Every row gives one point. Any point is a mix of the corners, with weights that add up to 1. It lies inside the corners' shape when no weight is negative. Say inside or outside, and name the corners with a negative weight.
In the rows, zero is written as 128.

Corners:
(1): [113 156  93]
(2): [229 197 173]
(3): [110  62 112]
(4): [142 109 152]
Points:
[186 152 151] => inside
[ 92 132  85] => outside (2)
[117  81 114] => inside
[134 114 130] => inside
[171 128 157] => outside (1)
[129  91 130] => inside

Corners:
(1): [129 115 148 161 143 105]
(2): [ 96 129 129 137 126 132]
(3): [122 126  83 136 131 119]
(4): [114 105 150 116 132 106]
(5): [ 84 132 132 157  82 103]
(6): [105 101 135 146 109 152]
(7): [249 155 122 133 141 113]
Points:
[110 128 117 145 110 113] => inside
[129 131 113 144 108 130] => outside (1, 4)
[127 129 121 136 120 125] => outside (1)
[101 114 119 139 133 124] => outside (5, 7)
[177 133 130 132 132 112] => inside
[115 124 142 150 112 111] => outside (3)
[137 132 114 144 120 122] => outside (4)
[113 133 116 137 108 107] => outside (1, 6)

Corners:
(1): [249  93 160 106 173  69 104 127 159]
(2): [115 164 147 122  79 150 181  74 115]
(3): [109 136 201 105 116 144 157 127 102]
(4): [182  98 160 196 150 128 205 145 108]
(5): [ 88 203 151 156 123  96 173 136 121]
(6): [133 177  79 172 167 151 185 177 120]
(7): [124  89 156  95 149 107 171 156 165]
(8): [133 126 120 139  91  74 120  89 126]
(9): [210  70 168  37 175  64 135 144  64]
(10): [221 100 105 144 129  89 161 216  91]
Points:
[143 127 161 136 116 109 157 129 125] => outside (6, 9)
[196 114 150 119 143  96 139 135 130] => inside
[186 101 161  92 155  87 144 138 100] => inside
[138 115 145  99 141  90 140 130 128] => outside (2, 4, 10)
[161 123 157 113 133 111 155 131 110] => inside
[196 102 131 121 152 101 153 143 119] => outside (3, 5)
[154 122 150 121 135  95 144 139 117] => outside (2)
[133 146 135 144 113 115 162 120 104] => outside (1, 7)

Corners:
(1): [162 128 150  89  74 117 111 214 115 100  92 109]
(2): [137 162 196 128 147 137 138  81 110 175 102 141]
(3): [205 149 129 126 146 151 130 112 157 149 149  68]
(4): [166  89 145  82  57  36 120 222 201 134 175 127]
(5): [128 109  95  84  85 146 173 170 185  48 195 220]
(6): [136 178 112  76  83 162 136 118 162 123 104 112]
(7): [146  77 160 109  99 171 147  20 167 152 135 104]
(8): [ 93 130 113  30  97 171 178  64  89 131 111 121]
(9): [100 177 184 142 128 175 152  95 128 127 127  78]
(10): [158 169 151  82 107 111  97 118 101 168 199 117]
(11): [112  84 115  52 118 126 142 175 176  49 140 155]
(12): [185  89  76  94 156  61 141  45 188  80 195 105]
(13): [102 144 118 108  70 116 108 147 120 166 169 163]
Points:
[134 134 139 101 128 138 142  92 136 126 163 139] => outside (1, 4, 6)
[133 152 166 112 124 140 139 103 128 145 122 124] => inside
[150 124 127  92 113 135 148 114 161 104 153 135] => outside (13)
[139 101 119  79 111 113 134  95 131 111 159 147] => outside (3, 4, 6, 9)

Corners:
(1): [ 24 119 127 152 127 148 101 117 151 178  94  82  60 100]
(2): [158 176  18 143 144 113  80  89 151 121 186 172 119   7]
(3): [116 152 108 148 173 135 105 104 180 104  44 181 108 110]
(4): [106 152 137 117 187 169 158 148  75 218  91 191 141 106]
(5): [152 105 183 110 141 134 111 103 181  80 171 124 157 103]
(6): [108 132 117 164 154 129 146 132  62 129 120 145 115  62]
(7): [211 114 157  74  71 172 125 162 147 120  84 157 160 147]
(8): [ 87 147  81 189 137 182 171 108 111 177  73  99 114  71]
(9): [106 124 142 105 167 122 120 124 115 125  91 122 188 123]
(10): [100 133 131 139 171 109 199 143 197 154  81  92  89 171]
(11): [ 90 198 158 120 123 133 214 124 125 133 126 118 132 168]
(12): [233 146 166 129  63 126 123  86 158 144 127  37 141 159]
(13): [192  90 147  86 112 117 110 110 173 136 127 217 192 150]
(14): [182 176  82 198  98 164  50 157 119 134 126 171 199  53]
(15): [105 104 166 132 140 150 124 152  74 202  31 195 194  32]
Points:
[148 131 122 128 128 132 122 117 141 137 119 149 141 104] => inside
[124 141 122 152 129 133 117 114 145 139 117 139 136  84] => outside (4, 7, 9)
[115 137 109 150 134 149 136 115 130 153 103 129 127  90] => inside
[118 128 126 128 134 139 135 122 131 155  94 147 132 109] => outside (5, 14)
[140 138 132 125 138 142 134 124 135 145  95 142 157 109] => outside (1, 6)
